Rows are points. To make a cloud, some directions were put in groups of two or more. Within a group, all points are equally far from the middle, so they leave a hole (a ring in 2 directions, a hollow ball in 3). The other directions are filled evenly. Then the cloud was stretched, turned, moved and blurred a little. How many holes are there, and how many directions does each take, smallest first?
(in the rows, 128 means zero)

Cloud (19 x 3)
[[114 131  74]
 [118  98 131]
 [133 109 105]
 [158 122 113]
 [133 104 111]
 [126  98 120]
 [175 140 134]
 [163 157 141]
 [104 145 146]
 [ 97 125 139]
 [ 85 157 124]
 [130 131  85]
 [ 83 162 120]
 [ 82 126 116]
 [ 87 176 113]
 [170 154 149]
 [132 172 131]
 [ 74 127 105]
 [130  91 153]]
Holes: 1 (2)

Cloud (29 x 4)
[[148 105 105  93]
 [104 109  92 119]
 [137  74 116 150]
 [127 156  97 143]
 [ 97 103 110 108]
 [174 131 130 154]
 [150 128 105  86]
 [136  87  96 114]
 [138  94  90 142]
 [156  95 124 105]
 [157 116 128 174]
 [176 146 111 127]
 [161 130 109  95]
 [141  75 112 125]
 [101 105 126  97]
 [159 153 104  98]
 [130 120 101  84]
 [154 124  90 159]
 [155 128  89 159]
 [134  94  87 131]
 [ 99 111 115 145]
 [123  68 136 145]
 [158 100 124 104]
 [152 135 153 146]
 [160 102 124 104]
 [164 163  99 122]
 [170 128 118 166]
 [145  77 126 117]
 [150  99 110 169]]
Holes: 2 (2, 2)

Cloud (51 x 6)
[[109 152 161 115 142 123]
 [145 111 103 167  90 110]
 [ 86 104 111 167 152 140]
 [110 161 123 127 144 182]
 [133  93 118 164 113 119]
 [157 163 161 110 155 111]
 [107 105 135 134 135 151]
 [150 103 128 136 117 146]
 [120 110 153 123 161 148]
 [103  91 110 163 116 125]
 [160 180  99 142 147 122]
 [143 154 138 154  96 133]
 [127 142 135 139 152 111]
 [ 88 160 149 128 175 146]
 [ 90  80 139 151 165 106]
 [122 134 101 120 139 153]
 [ 68 112 127 185 167 120]
 [138 157 122 147 131 146]
 [118 112  94 102 144 107]
 [120  80 152 129 119 126]
 [111 146  83 109 118  82]
 [109 139 113 123 197 141]
 [126 139  94 145 100 111]
 [128 170  94  74 140 104]
 [101 186 118 127 121 157]
 [113 174  96 124 114 109]
 [ 75 119 126 165 153  99]
 [ 94 103 158  66 100 153]
 [142 132  96 142 178  77]
 [166 139 134 128 180 106]
 [ 85 113 123 130 110 128]
 [147 134  89 192 147 165]
 [139 174 124 154 152 143]
 [ 75 165 156 149 145 137]
 [129  99 156 158 110 167]
 [142 150 133 152  89 117]
 [112 118 133 190 146 142]
 [135 135  95 180 175  96]
 [103  87 126 163 160  94]
 [108 117 148  88 149 136]
 [ 95 163 118 155 122 111]
 [170 144 118 152 157 115]
 [150 147 103 160 124 108]
 [109 144  81 137 117 126]
 [158 108 102 111 124 151]
 [ 94 119 142 190 133 109]
 [131 121 104 150 138 137]
 [105 165 133 150 149 111]
 [109 131 122 124 178 161]
 [ 85 153 114 134 123 167]
 [106 121  81  95 125 110]]
Holes: 0

Cloud (73 x 8)
[[149 114 104 100 116 159 118  86]
 [111 129 120 135  80 160 167  97]
 [105 153 150 121 124 100 105 104]
 [124  98 165 167 120 137 115 117]
 [147 160 138 108 102 157 112 139]
 [ 94 150 158 129 174 156 149 144]
 [120 159 131 155 157 120 142 170]
 [161 143 142 117  68 116 111 152]
 [133 169 123  81 150  96 152 112]
 [121 111 151  95 168 162 143  91]
 [119 109 124 102  87 126 141  64]
 [145 159 142 169 148 151 151 140]
 [156 106 117 149 111 147 153  86]
 [123 116 114 101  81  86  99 125]
 [139  97 179 145 156 164 132 128]
 [129 182 100 150 126 148 186 140]
 [112 146 114 123 143 116  97 162]
 [131 135  79 118 100  96 165  97]
 [ 94 134  82 147 133 129 148 107]
 [135 102 179 111 125 133  72 113]
 [155 138 123 110  58 143 139 104]
 [104 112 116 154 142 121 131 110]
 [115 115 145  83 108 108  91 139]
 [119 114 102  78 101  90 105 109]
 [154 131 133  98 126 128 100 157]
 [148 157 122 105  67 149 137 103]
 [143 143  83 112 142 148 136  73]
 [112 118 170  78 158 114 110 137]
 [154 109 200 121 103 130  93 116]
 [ 95 139  94  85 157 117 138  76]
 [124 112 149 126  95  97 120 165]
 [105 128 111 133 154 158 131  75]
 [149 102 170 156 119 173 115 151]
 [135 171 113  97 167 147 165 126]
 [159 111 146 100  75 140 109 103]
 [146 139 145 134 159 148 104  98]
 [124 122 100 105 100  75 112  94]
 [134 157 168 144  95 166 167 122]
 [105 146 142  92 109 110 164 119]
 [121 109 171 121  91 144 149 132]
 [119 183  94 111 106  93 129 111]
 [103 122 119 106 141 138 162 159]
 [139 124 129 136  56 142 109  83]
 [139 155 116 142 110 158 154 177]
 [106 120 151 135 102 141 142 169]
 [ 97 122 103 124 110 153 167 125]
 [137 145 116 131  73 142 131  62]
 [110 144 181  97 139 105 133 122]
 [101 137 110 127 127 182 157 106]
 [108 107 158 112 147 158 129 155]
 [102 124 128 158 153 150 126 104]
 [ 93 150  95 142 131 126 174 107]
 [142 170 133 159  81 165 165 134]
 [128  95 160  93  99 127  86 108]
 [146 124 188 164 144 164 137 142]
 [113 163 142  93 116 104 106 167]
 [110 140 146  82 132 135 146  78]
 [149 118 161 123 173 151 111 102]
 [107 145 153 135  74 126 122 144]
 [146 136  82 120  76 121 168 114]
 [142 181 150 118 107 145 142 100]
 [144 146 110 145 126 160 105 115]
 [144 177 102  94  93 139 139 115]
 [131 103 129 151  90 136 130  68]
 [157 138 110 119  88 123  92  94]
 [113 134  86 147 148 111 143 120]
 [100 173 108 125 148 136 141 169]
 [107 122 108 149 136 106 144 111]
 [125 105 127 135 139 168 168  81]
 [141 118 157 121  57 147 109 114]
 [120 120 180 112  96 106  98 149]
 [158 143 135 104  82 126 157 133]
 [135 143 132 134 168 174 169  96]]
Holes: 3 (2, 2, 4)
